Rows are points. Examples show where two turns around zero, p and q, send a point. Where does a point land after both, in the order given? Backwards means that the second turn is done in reverse. Each puzzle has new turns, and all numbers are rounded.
(in the rows, 128 means zero)

Turn p:
[177 114] -> [160  89]
[112 118] -> [109 129]
[ 95 153] -> [115 167]
Turn q:
[ 92 120] -> [ 93 140]
[181 122] -> [170  95]
[111 142] -> [121 149]
Where do these land?
q, then p: [ 76 132] -> [111 177]
p, then q backwards: [139 115] -> [138 114]
p, then q: [168 137] -> [152  95]

Turn p:
[155 114 122 160] -> [138 122 130 171]
[163 123 154 162] -> [155 118 159 165]
[ 80 128 150  72] -> [100 115 134  58]
[ 96 100  94 130] -> [ 81 128 102 135]
[ 98 141 120 131] -> [108 152 128 116]
[176 161 128 114] -> [187 131 116 125]
Turn q:
[121 106 157 113] -> [123 115 157 104]
[158 115 144 137] -> [153 110 146 138]
[121 150 117 123] -> [124 150 115 130]
[ 86 127 111 158] -> [ 80 123 112 146]
[128 139 150 145] -> [124 135 150 146]
[146  98  45  75] -> [157 107  44  77]
[136 161 173 146] -> [133 155 173 155]
Where do these land?
q, then p backwards: [147 125 122 137] -> [150 125 126 130]
p, then q: [163 120 144 137] -> [147 100 142 145]
q, then p backwards: [113 126 189 156] -> [108 110 176 169]
q, then p: [113 126  98  86] -> [130 130  84  98]
p, then q: [ 93  95  66 118] -> [ 73 131  71 122]
p, then q: [139 177 148 134] -> [169 157 147 134]

Turn p:
[147 160 188 122 193 131 116  85] -> [118 107 107 163 203  93 132  81]
[118 122  92 135  84 106 128 132] -> [130 145 134  99  86 131 102 144]
[108 118 119 135 118 141  91 116] -> [124 133 109 115 144 149 104 152]
[113 117 171  92 128 116 124 130] -> [ 91 113 143 112 155 108 148 138]
[136 122  90  98 145 117 140 147] -> [143  96 115 114  93 124 150 126]
[167  78 136 125  94 146 103 157] -> [140  96 182 130 130 160 114 169]
[128 121 150 147 173 185 150  92] -> [124 134 112 163 171 173 149  83]
[102 185 165 149 138 136 112 145] -> [135 173 109 152 166  90 141 146]
[112 108  86 175  89  87 135 166] -> [121 155 135 138  50 131  98 167]
[148 148  81 102 117 115 181 108] -> [153 128 132  92  82 121 139  74]
Turn q:
[143 158  92  93 135 140 153  89] -> [140 124  82  77 106 115 147 120]
[ 99  89 125  99 107 102 159 155] -> [109 109 118 152 118 172 152 173]
[101 133 134 121  76 115 119 135] -> [121 151 138 129 112 141 109 177]
[132 139 118 168 147 150 117 170] -> [152 135 120 168 164 106 111 115]
[106  98 132 210 162 100  92 124] -> [ 72 131 146 182 148 117  81  81]
[139 118 153 190 122 137 129 108] -> [134 145 152 151 111 138  92  82]
[200 165 105  72 138 135 127 142] -> [178  97 121  93 117  70 175 141]
[144 128 125  77 126 164 119 107] -> [153 105 129  70 136 133 136 137]
[ 87 124 168 122 138 108 139 122] -> [ 93 157 145 130 137 161 150 128]
Where do these land?
q, then p: [ 75 145 148 174 156 115 139 172] -> [144 176  74 179 132 117 124 107]
p, then q backwards: [129  96 160 106 134 153 125  84] -> [ 99  89 145 120 170 145 112 115]
p, then q: [133 102 126 112 101 139 156 120] -> [144 140 144 100 132 161 136 132]
p, then q: [126 105 121 145 171 134 143 120] -> [129 126 104 133 123 148  88 108]
q, then p: [ 90 183  65  95 115  89  86 202] -> [135 120  91 172  40  68 156 181]
q, then p backwards: [134 127  94 126  77 127  95 109] -> [130 120 101 132  98  84  88 132]
q, then p: [173 111 136 113 102 101 107 132] -> [ 94 126 179 131 126 120 124 153]
p, then q backwards: [138 136 151 150 156 168 144 135] -> [120 124 152 146 153 134 154 168]
p, then q: [156 148 150 132 140 126 157  79] -> [ 92 137 137  91 112 125 121  84]
